Rows are points. The points of each table are mixes of a few directions, plus a little noise. Count the directions of each table, and those that both share. Where both have some left over, give the other angles between the two spaces (their principal angles), to ten degrees, smallest first.
In the rows, 128 means zero.

First:
[[120  47]
 [134 195]
 [131 171]
 [124  85]
 [130 140]]
Second, 4 rows:
[[133 201]
 [130 147]
 [128 114]
 [123  50]]
Directions: first 1, second 1, shared 1

First:
[[174 138 132 114]
 [191 207  48  64]
 [157 104 168 140]
 [108  87 176 161]
 [ 81 137 100 127]
 [157 115 153 133]
 [125 111 148 140]
 [ 29 127  96 143]]
Second (6 x 4):
[[ 53  76 162  96]
 [209 154  99 107]
 [102 112  91 124]
 [129 134 142 139]
 [207 169 157 140]
 [ 69 121 115 166]]
Directions: first 2, second 3, shared 1; angles 40

First (10 x 8):
[[130 128 126 129 126 130 128 129]
 [118 112 136 119 142 123 138 110]
 [133 117 120 142 118 123 121 125]
 [121  89 125 129 131 123 135 101]
 [ 98 105 154  83 171 133 160  94]
 [153 249 132 103 115 174 116 221]
 [130 111 124 150 120 108 120 117]
 [132 102 117 147 117 119 121 116]
 [139 123 108 135 109 145 122 139]
 [127 146 142 142 131 103 121 131]]
Second, 8 rows:
[[119 154 115  87 121 134  78 117]
 [104 116 158 178 133 146 179 115]
 [146 126 116 114 128 115 117 139]
 [101 141 139 129 125 147 121 109]
 [135 135 117 107 125 123 106 130]
 [ 96 132 151 154 128 151 149 108]
 [181 122  90  86 127  90  95 162]
 [143 100 139 169 136 117 180 142]]
Directions: first 3, second 2, shared 0; angles 70, 70

First:
[[119 161  94 165 120 128 179 172 181  82 147]
 [105 100 172 108 147 117 121 126 106 177 112]
 [ 92 129 194  96 192 116 118 113  99 206 112]
 [147 220  85 155 157 140 154 137 177  67 163]
 [111 112 130 138 115 124 150 153 138 123 126]
 [ 99 151 160 120 180 120 142 134 130 164 127]
 [188  35  76 122   7 140  70  95  89  85 112]
 [162 121 111 114 107 136  86  93 104 116 126]]
Second, 10 rows:
[[ 77 102 102  88 195 141 190 176 107 109 117]
 [135 191 142 150 114 152 142 123 115 172 171]
 [150 176 132 128 119 172 162  98 181 116 119]
 [103  73  70 109 192 142  90 100 105 142 120]
 [111 130  83 103 183 179 154  99 153 124 119]
 [ 92  85 116 102 163 106 148 175  96 114 118]
 [154  87 169 156  61  55  61 144 116 111 113]
 [184 168 165 175  51 120  71  83 149 150 145]
 [154 147 126 156 106 136  76  80 133 161 144]
 [120 125 178 116  93  85 183 206 131  77 107]]
Directions: first 3, second 4, shared 0; angles 40, 50, 60

First (8 x 14):
[[ 92 109 125 156 189 107 116 144 111 234  94  53 143 116]
 [145 144 116  94 112 107 169 120 152  56 104 174 153 161]
 [153 140 120 106  62 154 131 143 148  63 170 190 113 133]
 [129 114 131 129 154 122 115 112  93 147 127 105 109 124]
 [109 156 122 129 135 102 177 137 194 107  72 141 198 151]
 [147  85 123 121 125 152  68 133  39 175 195 103  40 102]
 [153 124 120 112  59 168 103 152 120  95 199 174  81 117]
 [ 95 153 165 177 189 114 146  85 167 146  63  84 185 121]]
Second:
[[149 176  97  89 162 218 174 156 124 137 108 165 154  94]
 [117 210  67 149  93  81 121 136 171 115 155 149 142 148]
 [119  71 166 142 124  96 105 112 113 130 130  99 110 140]
 [131  66 176 120 146 140 124 119 100 135 115 106 115 122]
 [126  19 207 127 148 125 108 105  88 139 110  85 100 128]
 [123 249  41 142  93 101 134 146 180 113 153 168 153 142]
 [135 217  64 119 123 152 151 150 156 123 135 167 152 119]
 [121  19 205 133 141 114 105 104  91 135 116  79 101 132]]
Directions: first 4, second 2, shared 0; angles 50, 90

First, 8 rows:
[[118 146 127 152 147 157 110 130 191 131 114  54 142  83 128  76 138 159
  133 129]
 [142  92 107  71 126 118 177 158  36 149 158 198 112 169 142 174  95 118
  120 127]
 [ 96 198 196 199 105  90  23  59 249  80  70 122 113 153  66 113 173  73
  145 109]
 [148 116 120 166 101 120 137 101 104 104 140 127 155  98 154 152 156 129
  121 151]
 [131 134 138 147 113 116 118 108 130 112 125 137 131 130 125 141 142 114
  127 131]
 [126 112 109  91 150 148 157 164 108 156 139 121 122 127 137 115 102 152
  126 123]
 [128 119 115 113 141 141 144 145 118 142 135 117 129 121 136 118 117 144
  126 129]
 [131 107 112  87 140 135 159 158  87 151 143 148 118 143 136 135 102 136
  125 123]]
Second, 8 rows:
[[136 125 116  92 112 151 140 137  96 142 131 150 126 174 139 121  98 111
  135 105]
 [157 105 111 128  95 122 154 109  62 112 149 165 150 133 157 172 132 110
  126 141]
 [114 147 140  77 207  99 102 113 206 133 104  96 118  67 119 151 131 128
  156 159]
 [120  98 133 128 158  76 155 155  94 134 150 176 102 108 112 177 141 144
  105 154]
 [122 149 132 160 105 161 105 123 163 124 112  85 138 142 125  73 130 135
  131 105]
 [ 99 146 151  92 219  89 102 137 217 140 106  98 100  66  95 137 133 144
  143 154]
 [160 115 105 161  36 171 148 110  49 112 146 148 161 181 165 119 123 108
  120 106]
 [118 139 132 180  92 158 119 145 135 130 124 109 127 154 113  73 136 145
  110 101]]
Directions: first 3, second 4, shared 2; angles 90
